Rows are points. The last column is the point's height on a tilted bowl or saddle (a function of degree 2), plus a little noise. Count its main directions that bend up, bend down and stay straight.

Points, 12 rows:
[[ 1.11  0.29  0.16]
 [-1.75  1.90  2.07]
 [-1.88  2.20  2.68]
 [ 2.54  1.38  2.56]
 [ 2.87 -0.03  2.04]
 [ 0.91 -0.73 -0.05]
 [ 0.67 -0.95 -0.13]
 [-1.11 -1.49  0.44]
 [-0.26 -2.04  0.62]
 [ 0.15 -0.62 -0.32]
 [ 0.74  0.28 -0.06]
 [ 1.14  0.91  0.60]]
Directions: 2 up, 0 down, 0 straight

Points, 10 rows:
[[-0.13  1.78 -0.87]
 [ 0.24 -1.77  1.59]
 [ 2.28  1.19 -2.78]
 [ 0.78  0.55  0.69]
 [-2.14  0.87 -0.62]
 [ 0.82 -1.71  1.14]
 [-0.75  1.29  0.09]
 [-0.25 -2.09  1.52]
 [ 2.49 -0.03 -1.94]
 [ 1.79  0.08 -0.40]]
Directions: 0 up, 2 down, 0 straight

Points (17 x 4):
[[ 0.53  0.36  3.52  3.60]
 [ 0.26 -0.52 -0.43 -0.08]
 [-0.04  1.12 -0.58 -0.37]
 [ 0.47  1.71 -2.03 -0.57]
 [-3.56  0.96  1.08  1.66]
 [-0.57 -3.20 -2.41 -3.05]
 [ 0.35  0.03 -1.41 -0.38]
 [-0.68 -0.11  0.22  0.30]
 [ 2.10 -0.46 -0.40  0.35]
 [-2.02 -1.66 -1.28 -1.55]
 [ 0.85  0.17  1.15  0.92]
 [ 0.06  0.07  0.85  0.77]
 [-1.67 -0.15  1.12  1.36]
 [-3.25  1.06  0.65  0.95]
 [ 1.55  0.76 -1.64  0.02]
 [-0.94  0.30  0.23  0.27]
 [ 0.04 -0.52 -1.98 -0.69]]
Directions: 1 up, 1 down, 1 straight

Points (26 x 5):
[[-0.53  0.45  0.12 -0.37  0.22]
 [ 0.52 -1.55  2.48 -0.80 -0.37]
 [-1.13  0.55  2.11  2.21 -0.80]
 [-0.28 -2.36 -1.01 -3.01 -3.97]
 [ 0.11  0.23  0.87 -0.41  0.47]
 [-1.46  3.19 -3.20 -1.14 -2.77]
 [-0.90 -1.05  0.39  1.18 -0.48]
 [-0.11  1.76 -1.14 -0.05 -0.45]
 [ 0.10 -0.51 -1.01 -0.22  0.01]
 [-0.19  1.83  0.43 -1.55 -0.79]
 [ 1.35  1.59 -1.81  0.07 -0.29]
 [-1.06  1.51  0.53  2.76 -1.89]
 [ 1.38  0.26  1.97  0.82  1.03]
 [ 0.45  2.77 -1.46 -1.05 -1.97]
 [-0.42  0.45 -1.69 -0.84 -0.15]
 [-0.59 -0.26 -1.01 -0.64 -0.05]
 [-2.38 -0.44  0.05  2.84 -3.07]
 [ 3.60 -0.41 -1.83  1.15  0.11]
 [-0.72 -0.61 -2.10 -2.26 -1.27]
 [ 1.38  0.01  0.31 -2.08 -1.34]
 [ 1.02  0.31  0.76  0.85  0.78]
 [-0.92 -0.61 -0.08 -2.11 -0.71]
 [ 0.26  1.62 -0.57 -1.87 -1.16]
 [ 0.41  0.03  0.38 -1.51 -0.29]
 [-1.12  0.59 -0.08 -0.44  0.05]
 [ 3.39 -0.39 -1.96 -0.19 -0.98]]
Directions: 0 up, 2 down, 2 straight

Points, 25 rows:
[[-0.50 -1.05 -0.37 -0.85 -0.04]
 [-1.68 -1.23 -2.54  1.75  4.26]
 [-1.98 -0.33  0.30 -0.98  0.80]
 [-1.26  2.38 -1.18 -0.54  0.17]
 [ 1.68 -1.47 -0.86 -0.97  0.02]
 [-1.55 -1.07  2.88  0.67  1.96]
 [ 0.54  0.81 -0.63 -1.50 -0.16]
 [ 0.07  0.44 -0.36  0.67  0.51]
 [ 2.22  2.39 -0.81  1.69  3.01]
 [ 1.57  1.92  0.46 -3.33  1.34]
 [ 1.47 -1.47  1.19 -0.53 -0.31]
 [-0.26 -2.19 -0.81  0.57  1.15]
 [ 2.38  0.98  0.09  0.12  1.10]
 [ 0.70 -3.44  1.75 -2.41  0.04]
 [ 0.14 -1.24  0.21 -1.28 -0.34]
 [-0.64 -0.52  0.65 -0.73  0.08]
 [ 1.46 -0.83 -0.71  0.21  0.63]
 [ 0.32  0.39  1.59 -0.61  0.10]
 [ 1.08 -1.54 -0.91 -0.64  0.07]
 [ 2.34 -2.02 -2.36  0.78  3.27]
 [ 0.36  1.55  2.16 -0.70  0.62]
 [ 0.20 -0.43  2.28  0.61  0.27]
 [-1.21  0.49  1.10 -1.04  0.48]
 [-1.01  0.12 -0.91 -0.11  0.43]
 [ 1.49 -2.99  2.27 -1.40 -0.18]]
Directions: 2 up, 0 down, 2 straight

Points, 43 rows:
[[-0.16  1.70  0.44  1.13  0.84 -0.05  1.14]
 [ 0.62 -1.80 -0.95 -2.52 -2.89 -1.83  2.26]
 [ 2.41  2.19  1.11  2.83  0.89  0.88  2.92]
 [-1.33 -0.13  1.04 -1.94  1.11 -0.54  1.01]
 [ 0.18 -0.45  0.61  0.23  2.69 -1.34  1.50]
 [-0.22  0.05 -0.46  1.67 -0.33  0.04  0.51]
 [ 1.20  0.92  0.60 -0.31  0.58 -2.67  1.31]
 [ 1.13 -0.82  0.17 -0.88  0.76 -0.14  0.54]
 [-0.13  1.96 -2.30  1.50  0.11 -0.03  1.36]
 [ 0.49 -0.86  1.69 -2.34  1.06  0.03  1.20]
 [ 0.34 -1.64  1.85 -0.18  1.76 -0.62  1.26]
 [-1.12 -2.47 -1.91  0.19 -0.39  0.75  0.71]
 [-0.68 -1.32  0.80  1.28 -0.40  0.50  0.67]
 [-2.29 -3.12 -0.72 -3.44  1.38  2.46  1.34]
 [ 0.02  0.30 -0.40 -1.11  0.91  1.21  0.16]
 [-0.82 -0.99 -0.31  0.87 -0.25 -0.05  0.32]
 [-0.96 -1.50 -0.25  2.20  2.52  1.77  2.06]
 [-0.06  0.26  0.90  1.08  1.54  0.43  0.97]
 [ 1.47  1.74 -3.75 -1.55 -0.07 -0.43  2.02]
 [-0.13  0.62  0.08 -2.34 -0.24 -0.11  0.57]
 [-2.23  0.14 -0.48  0.93 -1.67 -1.10  0.85]
 [ 4.36  0.29  0.93  0.74 -0.30  0.02  2.35]
 [-1.68  1.23  1.15 -0.46 -0.93 -0.41  1.04]
 [-2.30 -1.26 -0.11  0.56  1.32  1.14  0.94]
 [-1.19 -1.66 -0.28 -1.61  1.17  1.04  0.43]
 [-0.69  1.28  1.23 -0.09 -0.20  2.04  1.04]
 [ 1.99  1.54 -0.82  1.14  1.47  1.10  1.76]
 [-0.05 -2.47  0.12  1.49 -1.71  0.16  1.09]
 [ 0.27 -0.86 -0.76 -2.32 -0.37 -0.39  0.56]
 [-1.49  0.69  0.99 -0.41 -0.96  0.83  0.69]
 [-0.40  0.72  0.65 -0.18  3.56  1.52  1.84]
 [ 1.72 -1.45  2.07 -0.79 -1.04 -0.65  1.23]
 [-2.78  0.77  0.58  0.79 -0.05 -0.54  1.30]
 [-1.38  0.82  0.52 -1.69 -1.05  1.71  0.55]
 [ 0.93 -2.78 -1.49  0.56  0.22 -0.22  1.26]
 [ 2.10  1.96 -0.05  1.33 -1.95  1.46  2.09]
 [-1.46 -1.66 -0.09  1.39  2.18 -0.78  1.64]
 [-1.94 -0.82 -0.59  0.94 -0.21  2.51  0.70]
 [ 0.11  0.38  3.33  0.99 -0.51 -1.58  1.38]
 [ 0.72 -0.83 -0.77 -2.10  2.95 -0.91  1.73]
 [ 2.28 -0.25 -2.66  0.16  3.46  1.10  2.71]
 [-1.04  0.30  0.23 -2.14  0.81  0.15  0.51]
 [ 0.38  2.57  0.76 -2.57  0.74  1.35  1.61]]
Directions: 5 up, 0 down, 1 straight
